Rows are points. Each copy is the shape, with its points in the same order, turned, moved and blurred by noise. Some copies are also mirrored. Which?
(in the rows, 100 means zero)

Shape (5 x 2):
array([[ 85,  67],
       [110,  86],
       [ 79,  90],
       [ 97,  95],
       [144, 154]])
Copy 1 (5 x 2):
array([[126, 111],
       [116,  91],
       [112, 117],
       [103,  97],
       [ 44,  47]])
Copy 1 is: mirrored
Copy 2 (5 x 2):
array([[ 65, 117],
       [ 95, 105],
       [ 82, 127],
       [ 97, 121],
       [176, 106]])
Copy 2 is: only turned
Copy 3 (5 x 2):
array([[134,  81],
       [120, 111],
       [110,  79],
       [110,  98],
       [ 59, 155]])
Copy 3 is: only turned
Copy 4 (5 x 2):
array([[143,  98],
       [118,  79],
       [124, 109],
       [111,  96],
       [ 40,  73]])
Copy 4 is: mirrored

Shape (6 x 3):
array([[112, 106, 100],
       [ 94,  80,  94],
       [108,  65,  75],
       [107, 142,  94],
       [137, 155, 157],
       [124, 102,  65]])
Copy 1 (6 x 3):
array([[101, 107, 115],
       [100, 123,  88],
       [116, 148,  98],
       [ 71,  96, 134],
       [102,  35, 147],
       [ 98, 143, 135]])
Copy 1 is: only turned
Copy 2 (6 x 3):
array([[106, 104,  92],
       [ 77, 110,  74],
       [ 82, 139,  52],
       [118,  69,  92],
       [120,  87, 159],
       [115, 105,  55]])
Copy 2 is: mirrored
Copy 3 (6 x 3):
array([[ 87,  94, 112],
       [106,  79,  90],
       [ 85,  55,  76],
       [ 85, 130, 108],
       [ 97, 133, 180],
       [ 62,  83,  90]])
Copy 3 is: mirrored
Copy 4 (6 x 3):
array([[113, 112, 109],
       [ 87,  84, 107],
       [ 64,  93, 101],
       [131, 120,  85],
       [159, 154, 139],
       [ 83, 117,  78]])
Copy 4 is: mirrored

Shape (8 x 4):
array([[ 50, 133,  81, 119],
       [117, 135, 135,  76],
       [104,  61, 123, 103],
       [125, 104, 139, 125],
       [157, 117, 109,  77],
       [ 64,  78, 125, 117],
       [ 62,  58,  93, 119],
       [103, 120,  80,  84]])
Copy 1 (8 x 4):
array([[ 73,  43, 121,  68],
       [ 87, 125, 144, 112],
       [131,  89,  92, 126],
       [ 83,  97, 113, 150],
       [ 73, 149, 102, 115],
       [126,  55, 108, 114],
       [126,  48,  81,  98],
       [ 77, 108,  97,  78]])
Copy 1 is: only turned
Copy 2 (8 x 4):
array([[ 65,  62, 127, 100],
       [ 92, 128,  68,  75],
       [130, 133, 111, 134],
       [105, 119,  66, 135],
       [141, 115,  52,  76],
       [ 87, 119, 128, 139],
       [114, 102, 154, 144],
       [120,  86, 104,  79]])
Copy 2 is: only turned

Shape (9 x 6):
array([[ 64,  88, 120, 129,  74,  87],
       [127, 118,  43,  99, 156, 114],
       [ 88, 114, 121, 152,  89, 115],
       [129, 118,  74,  75, 139, 101],
       [104, 114, 103,  99,  64,  66],
       [ 99,  83,  68,  97,  55,  78],
       [ 52, 135, 113, 117, 101, 125],
       [123,  93,  77,  82, 148, 116],
       [120, 105,  83,  89,  97, 126]])
Copy 1 (9 x 6):
array([[120,  76,  77,  88, 123,  64],
       [ 40, 130, 153, 143, 136,  96],
       [ 85,  55,  84, 104, 150,  76],
       [ 50, 134, 131, 114, 115, 119],
       [ 75,  99,  81,  71,  90,  73],
       [ 82, 117,  79, 106,  76,  46],
       [ 92,  97,  75,  95, 178,  83],
       [ 74, 124, 132, 139, 120, 122],
       [ 66, 112,  93, 137, 109, 100]])
Copy 1 is: only turned
Copy 2 (9 x 6):
array([[130,  66, 108, 106, 102,  73],
       [111, 182,  88,  90,  38, 100],
       [115,  84, 100, 143,  80,  74],
       [ 92, 153,  95,  76,  45, 113],
       [ 95,  94, 141,  88, 101, 106],
       [124, 123, 131,  83, 130, 106],
       [ 91,  94,  91, 110,  78,  33],
       [107, 149,  70,  78,  50, 115],
       [ 91, 136,  89, 101,  88, 103]])
Copy 2 is: mirrored

Shape (11 x 8):
array([[ 66, 114,  63, 115, 104,  96,  61, 121],
       [151, 140, 127, 100,  54,  77,  84,  78],
       [ 84,  98,  77,  87, 126, 111,  92, 106],
       [ 74,  96,  53,  96,  55,  99,  74,  98],
       [ 65, 125,  67, 115, 111, 122, 128, 132],
       [117,  79,  95, 120,  74,  43,  80, 169],
       [115, 133, 101,  69, 123, 110,  66, 152],
       [ 89,  63,  88, 148, 128, 108,  85,  74],
       [ 59,  96, 118, 110,  99, 121,  59,  62],
       [ 80,  88,  81,  87, 127,  60,  82,  61],
       [ 89, 115,  86, 122, 122,  94,  51,  74]])
Copy 1 (11 x 8):
array([[133,  58,  66, 102, 100,  76, 107,  85],
       [112, 109, 132, 175,  93, 145,  83, 110],
       [ 99, 103,  76,  86,  87,  87, 116,  95],
       [148,  86, 106, 117,  89,  66, 137,  92],
       [103,  75,  74,  79, 137,  81, 138, 121],
       [ 84,  54, 124, 141, 113,  47,  53,  84],
       [103, 120,  47, 120, 116,  87,  72, 107],
       [ 69,  57,  98,  85,  63, 109, 146,  77],
       [119,  90,  89,  85,  87, 135, 130,  41],
       [123,  81, 110,  69,  42, 108,  90,  96],
       [115,  68,  72, 117,  68, 134, 112,  81]])
Copy 1 is: only turned
Copy 2 (11 x 8):
array([[ 80,  42,  91, 127, 116, 128, 137,  98],
       [ 98, 148, 142,  97,  87, 139, 157, 123],
       [ 87,  73,  83, 138, 105, 123,  91,  99],
       [ 45,  68, 119, 103, 136, 136, 124, 106],
       [ 92,  70,  51, 127, 131,  98, 114, 129],
       [ 70,  65,  88,  47,  55, 112, 149,  93],
       [ 96,  99,  49, 133,  75, 158, 136,  82],
       [ 90,  61, 136, 143,  94,  69,  97,  89],
       [106,  84, 139, 141, 142, 115, 109,  63],
       [108,  58, 141, 122,  94, 140,  77, 110],
       [104,  62, 134, 152,  98, 124, 131,  94]])
Copy 2 is: only turned
Copy 3 (11 x 8):
array([[104,  86,  66, 103, 118,  99, 108, 146],
       [ 91, 113, 113, 156,  58, 108, 146,  64],
       [110,  74,  81,  82, 100,  83,  85, 105],
       [123,  56,  83, 126,  89, 128, 109, 138],
       [108,  85,  83, 119, 140,  98,  51, 109],
       [124, 150,  94,  91, 116, 169, 133, 110],
       [ 82, 143,  69,  90,  75,  96,  81, 118],
       [140,  69,  94,  79, 129,  62, 135,  90],
       [107,  61, 127, 101,  99,  48, 125, 132],
       [ 84,  45,  91,  67,  99,  97, 127,  90],
       [ 93,  77,  71, 102, 105,  67, 138, 109]])
Copy 3 is: only turned

Shape (15 x 11):
array([[ 91,  88, 143, 121, 125, 123, 114, 103,  80, 105, 105],
       [ 91,  65, 101,  79, 128, 135, 101, 113,  87,   5,  96],
       [ 86, 122, 117, 102, 107,  91, 107, 121,  89,  95,  90],
       [ 95, 143, 103,  82, 100,  99, 110,  25, 111, 135, 105],
       [106,  97, 136,  84,  41,  90,  63, 107,  88, 106,  94],
       [ 98, 100, 123, 100, 100, 102, 119,  93, 120,  61,  99],
       [105,  70, 103, 117,  58, 108, 112, 118,  83, 132,  91],
       [108,  72, 109, 125, 125,  93,  99,  98,  91,  87, 132],
       [ 90, 134, 127,  90, 126, 125, 107, 110, 113, 113, 108],
       [118,  68, 145,  85, 115,  93, 108,  91, 121, 135,  98],
       [ 79,  66, 108,  96,  63,  99,  77, 100, 113, 121,  99],
       [ 94, 189, 132, 125, 102,  95,  53, 100, 121, 120,  79],
       [ 84,  64, 106, 116,  82, 105, 106,  64,  91,  98,  85],
       [138, 115, 130, 116, 125, 138, 104, 111, 123, 133, 107],
       [101,  79, 103, 107, 118,  93, 106, 103,  76, 107,  78]])
Copy 1 (15 x 11):
array([[107, 102,  69, 108, 127, 129, 125, 104, 103, 103,  85],
       [ 82, 148,  64,  19, 144,  83, 120,  80,  85,  74, 112],
       [106, 103, 101, 105, 102, 108, 119,  86, 127,  72, 104],
       [ 34,  72, 126, 149,  89,  92, 135,  98,  81, 105,  98],
       [ 92, 141,  90, 124,  65,  76, 101, 129, 100,  58,  67],
       [ 77, 132, 101,  96, 125, 109, 113, 105,  94,  67, 119],
       [112,  94,  90,  96,  81, 101,  80, 150, 113,  96,  72],
       [107, 124,  77, 102, 133,  87, 128, 116, 110, 124, 120],
       [104,  91,  99, 126, 118, 116, 117,  62,  82,  82, 107],
       [ 99, 137, 123, 130, 119, 110, 103, 108,  93, 122,  73],
       [116, 116, 111, 101,  98,  72, 108, 141,  89,  83,  65],
       [ 87,  81,  95, 187, 108,  77, 115,  63, 117,  27, 105],
       [ 70,  98,  99,  93, 123,  79, 121, 144, 106,  99,  74],
       [102, 101,  80, 147, 124, 115,  71,  77,  82, 111, 101],
       [ 92, 105,  94,  93, 114,  91, 109, 104, 134, 111,  78]])
Copy 1 is: mirrored
Copy 2 (15 x 11):
array([[ 98, 158,  83, 106, 122, 121,  84,  81, 102, 126, 101],
       [ 47, 159, 120, 152, 111,  53, 119,  51, 131, 125, 109],
       [ 83, 112,  93,  88, 101, 102,  82,  96, 117, 132, 102],
       [141,  92,  83, 134,  77,  98,  59, 128,  64,  83, 128],
       [ 89, 108, 137, 112, 108, 144,  94, 128, 143,  79,  87],
       [ 67, 134, 104, 115, 106,  76, 102, 116,  91, 110, 105],
       [ 93, 108,  75, 113, 152, 135,  94, 109, 125,  98,  65],
       [ 99, 137, 114,  99, 143, 100, 106,  68,  82, 101,  96],
       [106, 132,  76,  91,  64, 105, 100,  92,  94, 112, 105],
       [ 80, 135,  75,  91, 114, 138,  92, 104,  83,  65, 119],
       [104, 105,  96, 114, 132, 129, 124, 125, 132,  82, 108],
       [116,  88, 118,  96,  41, 144,  94, 128,  80, 151, 106],
       [100, 127,  91, 147, 150, 110,  91, 109, 105, 100, 112],
       [ 93, 137,  70, 100,  72, 140, 103,  83,  61, 101,  70],
       [ 81, 113,  86, 113, 134, 117,  80,  73, 104, 110, 104]])
Copy 2 is: only turned
